Each row is a point. The ring and each string are closed loops that go straight from each point to the next, and from the last back to the first. Before rounding, they use only three directions, however many columns there are. How many times does the string pass through the ring? Passing back the other way cancels.

Ring (9 x 4):
[[  9   5 -28  -4]
 [  6  19 -33  -1]
 [ -8  28 -19  -5]
 [-10  23   2  -1]
 [  7   3  22  14]
 [ 18 -15  33  19]
 [  4 -20  29   0]
 [ -5 -13  12 -13]
 [ -1  -6  -6 -12]]
String (33 x 4):
[[ 29  21 -49  17]
 [ 20   5 -18  12]
 [ 32   4 -35  16]
 [ 33   1 -43  12]
 [  8   4 -35 -10]
 [-23   9 -11 -29]
 [-11   5   1 -14]
 [  7  -3  -2   0]
 [ 18 -13  -6   4]
 [  1 -16  -2 -14]
 [-28  -6   5 -36]
 [-28   1   5 -31]
 [ -5   0   1 -10]
 [ 19  -8  -8   7]
 [ 30 -12 -20  11]
 [ 31  -8 -41   5]
 [ -2  11 -36 -16]
 [-20  17 -15 -23]
 [-10  14 -12 -13]
 [-23  31 -28 -23]
 [ -2  36 -45  -5]
 [  9  28 -34   7]
 [ 18  15 -19  14]
 [  4   9  -4   3]
 [-21  23  -1 -14]
 [-37  37  -1 -23]
 [-31  44  -6 -14]
 [  4  25 -10  10]
 [ 14  15 -10  14]
 [ -1  12  -3   0]
 [-26  23  -1 -20]
 [-24  37 -20 -18]
 [ -2  40 -46  -3]]
Times through: 0
String (24 x 4):
[[  8  10  -2   9]
 [  8  22 -11  12]
 [-18  43 -21  -8]
 [ -8  38 -32  -4]
 [ 25  10 -25  16]
 [  6   7 -10   1]
 [-20  21 -23 -24]
 [  4   8 -38 -12]
 [-13   6 -12 -20]
 [  3   1  -1  -2]
 [ 21 -12 -10   6]
 [ -5 -12  -9 -21]
 [ -9  -7  -9 -23]
 [ 18 -11 -19  -1]
 [ 13  -2  -9   4]
 [-15  12 -14 -20]
 [  2  19 -46 -11]
 [ 22  25 -60   7]
 [-21  31 -24 -19]
 [  0  11  -6  -1]
 [ 16  11 -11  13]
 [-14  35  -9  -3]
 [-30  34   3 -15]
 [-22  21   5 -14]]
Times through: 1

Ring (8 x 6):
[[  4 -12   1  -1   1   6]
 [-15 -30  10  -4 -22  21]
 [-21 -38  12  -4 -29  17]
 [-20 -39  12   0 -24  -2]
 [ -8 -25   3   5 -12 -19]
 [ 10   0 -11  10   1 -26]
 [ 18  10 -15   9   9 -21]
 [ 14   1  -7   4  10  -7]]
String (28 x 6):
[[ -9 -11  -7   6 -28   3]
 [ -7   1 -17   9 -36   8]
 [ -3  -9  -7   6 -18  -2]
 [ -2 -17   1   4  -6 -12]
 [  2   4 -16   9 -20  -5]
 [ 11   9 -19  13  -5 -26]
 [ 17  -2  -8  11  20 -46]
 [ 24  21 -24  15  12 -34]
 [ 28  18 -19  13  25 -40]
 [ 22   2  -7   8  28 -36]
 [ 19 -10   2   5  31 -34]
 [ 26   3  -4   5  36 -31]
 [ 18  21 -22   8   0   3]
 [  9  16 -21   7 -16  14]
 [  3 -10  -2   2  -2  -1]
 [  4 -25  12  -3  15  -8]
 [  2 -39  25  -8  24  -5]
 [ -4 -36  19  -7   8   3]
 [ -7 -34  16  -5  -2   5]
 [-14 -45  23  -8  -6  12]
 [-22 -41  17  -8 -28  30]
 [-18 -13  -6   0 -47  39]
 [-21 -24   2  -1 -42  30]
 [-36 -60  25  -8 -39  23]
 [-20 -23   0   1 -42  22]
 [-11 -18  -1   2 -26   8]
 [-14 -48  21  -2  -4 -16]
 [ -8 -17  -1   4 -20   1]]
Times through: 1

Ring (9 x 9):
[[ -4  -2  -1   9   4  -1   2   6   9]
 [-10  -8   5   7   0   7   2 -15   3]
 [-16 -13  10   6  -2  14   0 -32  -6]
 [-18 -13  12   6  -5  14  -2 -39 -12]
 [-14  -8   8   6  -3   7  -5 -23 -14]
 [ -3  -2   4   1   6   2  -8   6 -10]
 [  4   1   0  -3  13  -2  -9  28  -4]
 [  9   4  -3  -2  16  -6  -6  42   5]
 [  6   5  -5   3  12  -8  -2  36  10]]
String (27 x 9):
[[ 15   6  -4  -9  24  -6  -8  60   8]
 [ 15   5  -4  -8  24  -6  -7  59  11]
 [  2  -1   0   0  11   0  -4  22   4]
 [ -2   3  -4  11   3  -8   0  14   7]
 [ -4   1  -2  10   2  -5   0   7   5]
 [ -1  -4   3  -1  10   4  -3  11   2]
 [ -1  -3   1   4   8   2   1  12  10]
 [ -7  -4   1  10   2   1   4  -2  11]
 [-12  -2  -1  18  -6  -3   4 -16   6]
 [ -9  -5   4   8   1   4   0  -9   0]
 [ -9 -12  10  -2   6  15  -2 -13  -3]
 [-15 -18  16  -2   2  23  -1 -34  -7]
 [-21 -19  16   3  -4  22   0 -49 -10]
 [-16 -18  16  -3   1  22  -3 -36 -12]
 [-11 -10   9   2   2  11  -3 -18  -8]
 [-14  -4   3  13  -6   1  -1 -21  -6]
 [ -8  -8   7   1   4   8  -4  -9  -7]
 [-12 -12  12  -2   3  15  -7 -22 -15]
 [-19 -10  11   7  -7  10  -7 -37 -22]
 [-14  -3   3  13  -7  -1  -4 -22 -14]
 [-11   0   1  12  -4  -3  -5 -11 -12]
 [ -1  -3   6  -5  10   5 -11  11 -14]
 [  5  -3   5 -12  18   5 -13  27 -11]
 [  8   3   0  -7  17  -3 -12  38  -7]
 [  3   5  -3   4   9  -8  -6  26  -1]
 [ -2   1  -1   5   6  -3  -4  13   0]
 [  4  -2   3  -6  15   4  -7  25   0]]
Times through: 2

Ring (6 x 12):
[[  5   1   7   6  -6  12 -13   2  -6  14   7  45]
 [ -5 -12  -1   2 -13   5 -16  -3  -1   8  -3  25]
 [ -7 -20  -3  -2  -6  -2  -6 -10   8  -9 -13  -5]
 [  1 -17   0  -5   9  -2   8 -14  14 -19 -13 -18]
 [ 12  -5  10   1  16   4  13  -9  10 -17  -3   0]
 [ 14   3  15   7   8  11   3  -1   0  -2   6  30]]
String (28 x 12):
[[ -7 -18  -9  -8   1   0  -3 -12  10  -5 -13  -8]
 [ -1 -11  -3  -5   3   3  -2  -9   7  -3  -7   3]
 [  2 -12   5   1   2   2   0  -8   7 -11  -7   3]
 [  1  -9  -4  -6   7   4   0  -9   8  -2  -6   4]
 [  3 -11   3  -1   6   2   3  -9   8 -11  -7   0]
 [  6 -16   9   0  12  -3  15 -14  15 -30 -12 -23]
 [ 10 -13   8  -3  22  -3  22 -17  19 -34 -13 -29]
 [ 12  -7   5  -5  25   2  20 -14  16 -23  -8 -16]
 [  7  -5   3  -3  11   6   5  -8   7  -5  -3   8]
 [  8  -6   9   3   8   5   5  -7   6 -11  -2   9]
 [ 16  -3  20   9  13   5  13  -6   6 -21   1   8]
 [ 24   5  27  13  18   9  16  -3   4 -19   7  20]
 [ 20   4  26  14  11  10   9  -1   1 -13   8  27]
 [ 19   4  25  15   6  11   5   1  -2  -8   9  35]
 [ 16   8  18  11   5  15  -1   3  -5   6  12  47]
 [ 11   7   8   5   3  15  -7   2  -6  15  10  48]
 [  5   0   1   0   2  10  -6  -2  -1  10   3  31]
 [  5  -5   7   4  -1   7  -5  -3   1   1   0  24]
 [  4  -5   6   4  -3   8  -7  -2   0   3   1  27]
 [  2  -3  10  10 -14  10 -17   3  -7  12   5  45]
 [ -2  -5   6   9 -19  11 -23   4  -9  19   5  50]
 [ -4  -5  -4   0 -10  10 -18   0  -4  19   1  37]
 [ -8 -10  -4   2 -17   7 -22  -1  -4  16  -2  34]
 [ -9 -11  -9  -3 -12   6 -19  -3  -1  16  -4  26]
 [ -2  -8  -5  -4  -1   6  -8  -5   3   7  -4  17]
 [ -1 -13   4   2  -5   2  -6  -6   4  -5  -6   9]
 [ -8 -26   3   3 -14  -5  -8 -10   8 -15 -15  -8]
 [-11 -27  -6  -4  -9  -6  -7 -13  11 -13 -18 -17]]
Times through: 4
String (31 x 12):
[[ 20   7  19   8  17  12  11  -2   2  -7   8  28]
 [ 13   5   9   3  10  12   1  -1   0   5   7  33]
 [ 13   8  11   6   6  15  -3   2  -5  11  11  46]
 [  6   1   2   1   3  12  -6  -1  -1  11   4  34]
 [  5  -3   4   2   0   9  -6  -2   0   6   2  28]
 [  5  -4  10   8  -6   9 -10   0  -3   5   3  35]
 [  2  -3   9  10 -14  11 -18   3  -8  14   6  47]
 [ -2  -3   4   7 -17  11 -22   4  -9  20   5  50]
 [ -4  -3  -4   1 -14  12 -23   2  -8  26   4  48]
 [ -1  -5  -2  -1  -4   9 -12  -2  -1  12   0  29]
 [  2  -7   2   1   0   6  -5  -5   3   1  -2  18]
 [  1  -6  -1  -1  -1   8  -8  -4   1   7  -1  23]
 [ -2  -2  -6  -2  -7  12 -18   0  -5  22   3  41]
 [ -1  -1   4   9 -19  14 -26   6 -12  26   8  60]
 [  3   1   9  10 -14  14 -20   6 -11  21   9  58]
 [  5   6   2   3  -5  16 -16   4  -9  24  10  55]
 [  6   4   0   0   2  14  -9   1  -4  18   7  42]
 [  6  -1   3   0   4  10  -4  -3   0   7   2  28]
 [ 11   5   7   2   8  13  -1  -1  -1   9   7  36]
 [ 20   8  21  10  14  13   8   0  -1  -5  10  34]
 [ 23   2  29  14  15   7  16  -4   4 -23   6  17]
 [ 14  -5  20   9  10   4  11  -6   6 -21  -1   7]
 [  6  -7   6   2   5   5   2  -6   5  -7  -3  11]
 [  6  -4   0  -4  11   7   3  -7   6  -1  -2  11]
 [  9  -3   2  -5  18   6  11 -10  10  -9  -4   2]
 [  4  -6   1  -2   7   6   1  -7   6  -2  -3  11]
 [  7  -4   0  -5  15   6   8  -9   9  -6  -4   5]
 [ 16  -4  11  -1  25   3  22 -12  14 -25  -5 -11]
 [ 17  -5  18   5  21   3  20 -10  12 -28  -3  -6]
 [ 15  -5  19   8  13   4  13  -7   8 -22  -1   4]
 [ 21   1  23  10  17   7  16  -5   6 -21   3  12]]
Times through: 0

Ring (7 x 14):
[[  4  -5   9 -11  15   4 -15  16   0   4   5   4   3  -6]
 [ 16   9  -9 -20  21  -1 -30   5  -8   2 -24  18  17  -6]
 [ 11  21 -11 -16   8   0 -24  -1  -9   4 -25  16  17  -9]
 [ -6  32  -3  -2 -18   2  -5  -3  -6  11  -6   2   8 -13]
 [-17  34   6   4 -27  -2   1   8  -7  22  21 -15   2 -14]
 [-17  19  15   2 -14  -5  -2  23  -7  25  39 -24  -1 -11]
 [ -8   1  16  -3   1   2  -5  22   0  14  28 -12  -3  -8]]
String (30 x 14):
[[ 16  -7   1 -22  35  -4 -34  21  -8   6  -4   9  14  -2]
 [ 18   9  -7 -27  36 -15 -45  24 -19  15  -6   4  24  -2]
 [  5  11   0 -14  12  -3 -22  13  -8  10  -2   3  11  -7]
 [ 14  15  -8 -24  28 -14 -41  20 -19  16  -6   2  24  -4]
 [ 31   4 -16 -36  51 -14 -57  18 -20   7 -29  19  31   1]
 [ 23  -4  -8 -25  35   2 -35   7  -5  -4 -30  26  17  -3]
 [  8  -6   3 -10  10  15  -9  -1   8  -9 -18  22   1  -8]
 [ -5   1  10   0  -9  17   5  -1  11  -4  -3  11  -6 -11]
 [  8   8   0 -16  17  -4 -25  15  -9  10  -2   4  13  -6]
 [ 13  10  -4 -23  29 -14 -39  24 -17  17   1  -1  21  -3]
 [ -5   4  10  -2  -5  10  -1   7   5   4   7   3  -3 -10]
 [-13  -6  20   7 -16  21  16   4  16  -2  14   3 -15 -12]
 [ -5  10   8  -5  -1   1  -9  14  -3  12  14  -5   3  -9]
 [-10   8  13   0  -9   5   0  12   2  11  19  -7  -3 -11]
 [-21   6  22   9 -23  11  16  13   8  12  34 -15 -14 -13]
 [-23  19  21   4 -16 -11  -2  33 -10  35  60 -39  -3 -11]
 [-15  29  10  -5  -6 -20 -18  34 -21  39  48 -35  10  -9]
 [ -6  30   2 -11   2 -20 -26  28 -22  33  29 -24  16  -8]
 [-10  20   8  -2 -12  -1  -5  13  -5  17  19 -11   3 -11]
 [ -7  23   4  -6  -5  -7 -13  16 -11  21  18 -13   8 -10]
 [-11  33   4  -6  -7 -17 -18  25 -20  34  32 -26  13 -10]
 [-20  35  10   1 -18 -16  -9  27 -17  37  45 -35   7 -12]
 [-28  28  18  10 -31  -4   9  21  -5  30  50 -33  -6 -14]
 [-25  14  21  13 -33  11  20   9   8  14  35 -16 -14 -15]
 [-13  13  12   2 -16   6   4  10   2  12  19  -8  -4 -12]
 [ -3  18   5 -11   8 -14 -24  27 -16  26  25 -17  13  -7]
 [ -3  13   7 -11   9 -11 -22  26 -13  23  24 -15  10  -7]
 [ -1   9   7 -11  11  -7 -21  24 -10  18  19 -10   9  -6]
 [  9   5   3 -21  30 -16 -38  32 -18  21  16  -9  17  -2]
 [  8 -18  12 -14  27   5 -19  22   2   2   8   6   2  -4]]
Times through: 1
String (22 x 14):
[[ 20  -8  -3 -25  38  -1 -36  16  -7   0 -17  17  16  -2]
 [ 25   6 -12 -31  43 -12 -49  18 -18   9 -21  14  27  -1]
 [ 20  -1  -8 -21  25   7 -27   0  -1  -8 -35  29  14  -5]
 [  6   7  -1  -9   2  12  -9  -5   4  -5 -22  21   5 -10]
 [  9  21  -8 -18  15 -10 -32  13 -16  15  -7   3  20  -6]
 [ 21  31 -22 -28  26 -16 -48   7 -24  14 -31  14  34  -5]
 [  7  32 -15 -12  -4   1 -19 -10  -9   4 -32  19  18 -11]
 [  8  42 -18 -17   1 -12 -31   1 -21  17 -21   6  26 -10]
 [-12  39  -4   4 -34   8   6 -13  -1   8 -10   5   4 -17]
 [-19  20  11  11 -37  18  21  -9  11   3   6   2 -11 -17]
 [ -9  25   3  -2 -14   0  -5   7  -6  16  10  -6   5 -12]
 [-11  43  -1  -6 -13 -18 -19  19 -22  34  24 -24  16 -11]
 [ -3  24   0 -10   1 -10 -21  17 -14  22  13 -10  13  -9]
 [-13  39   4  -8  -5 -26 -25  34 -27  43  44 -37  17  -9]
 [-21  29  15   1 -15 -17  -9  33 -17  39  55 -39   4 -11]
 [-24  11  23  10 -27   7  15  16   5  18  42 -21 -13 -14]
 [ -7  13   7  -3  -7   3  -5  10  -2  12  11  -4   2 -10]
 [ -3  12   7 -11   9 -10 -21  26 -13  22  24 -15  10  -7]
 [ -7   7  11  -2  -5   5  -3  12   1  10  15  -4  -1 -10]
 [ -4  10   7  -5  -2   3  -8  11  -2  10   9  -2   2 -10]
 [ 11   4   1 -21  30 -12 -37  27 -15  17   8  -3  17  -3]
 [ 13 -12   5 -19  30   2 -26  18  -2   1  -4  11   8  -3]]
Times through: 3

Ring (8 x 14):
[[ 16 -20 -14   3  -1  -5 -28  13 -11   8  -1   5   0  10]
 [ 10 -16  -9  -4  -2 -10 -23   9  -7   3   3   9   3  -6]
 [ -2  -5   0  -4   1 -11 -14   6   0  -9   9   8   7 -11]
 [-16  10   5   5   3  -3  -8   5  10 -22   8   0  -1  -4]
 [-17  17  -2  14   1   8 -11   6  14 -22  -3  -8 -16   6]
 [-10  12  -8  20   0  13 -18  10  10 -15  -9 -12 -21  21]
 [ -2   1 -10  23   2  12 -22  14   3  -8  -9 -12 -17  32]
 [ 11 -15 -12  16   2   4 -28  17  -7   3  -4  -5  -5  32]]
String (25 x 14):
[[  3 -11  -6  21   6   5 -22  18  -4  -4   0  -8  -1  38]
 [ 13 -23  -7  25   9   3 -27  23 -12   4   2  -8   7  54]
 [ 18 -21 -18  11  -1   2 -32  16 -11  10  -7  -1  -6  25]
 [ 17 -18 -19   3  -5  -1 -31  12 -10  10  -8   3  -9   8]
 [ 25 -31 -17  -4  -3 -11 -32  13 -17  16   0  11   5   3]
 [ 12 -24  -3  -2   4 -14 -22  13 -12   4  11  10  17   6]
 [  3  -9  -6   2   1  -5 -19  10  -3  -4   4   4   2   3]
 [  4  -3 -14  -2  -7  -1 -23   5   0  -2  -6   5 -14 -12]
 [  4  -6  -9 -10  -5  -9 -20   4  -1  -2   2  11  -3 -22]
 [  2  -3 -11  -4  -5  -4 -20   5   1  -4  -2   6  -9 -14]
 [ -1  -5  -3   5   2  -4 -17  10   0  -8   5   2   2   5]
 [  0  -4  -5   5   1  -2 -18   9   0  -7   2   2  -2   4]
 [  6  -6 -15  -4  -7  -3 -24   5  -1   0  -5   6 -11 -14]
 [ 17 -23 -12 -12  -4 -15 -26   8 -12   9   5  16   7 -16]
 [ 15 -26  -7  -1   3 -12 -24  14 -13   7   8   9  14   8]
 [ 12 -23  -6   7   5  -7 -24  16 -11   4   7   4  11  21]
 [ 23 -30 -15  10   2  -3 -33  19 -17  14  -2   2   4  30]
 [ 18 -19 -21  14  -2   6 -34  16 -10  11 -11  -4 -12  27]
 [ 12 -18 -13  25   5   8 -30  21  -9   4  -6 -10  -5  48]
 [  3 -13  -3  31  11   8 -23  23  -6  -5   1 -14   3  60]
 [ -1  -4  -6  18   4   5 -20  14   0  -8  -1  -7  -5  27]
 [  1   0 -14  11  -3   7 -23   9   2  -5  -9  -5 -18  10]
 [  3   3 -20  18  -5  15 -28  11   3  -3 -17 -11 -29  21]
 [ -1  -4  -7  33   8  14 -23  20   0  -8  -6 -17 -10  56]
 [  0  -8  -4  24   8   7 -21  18  -2  -7   0 -10  -2  43]]
Times through: 2
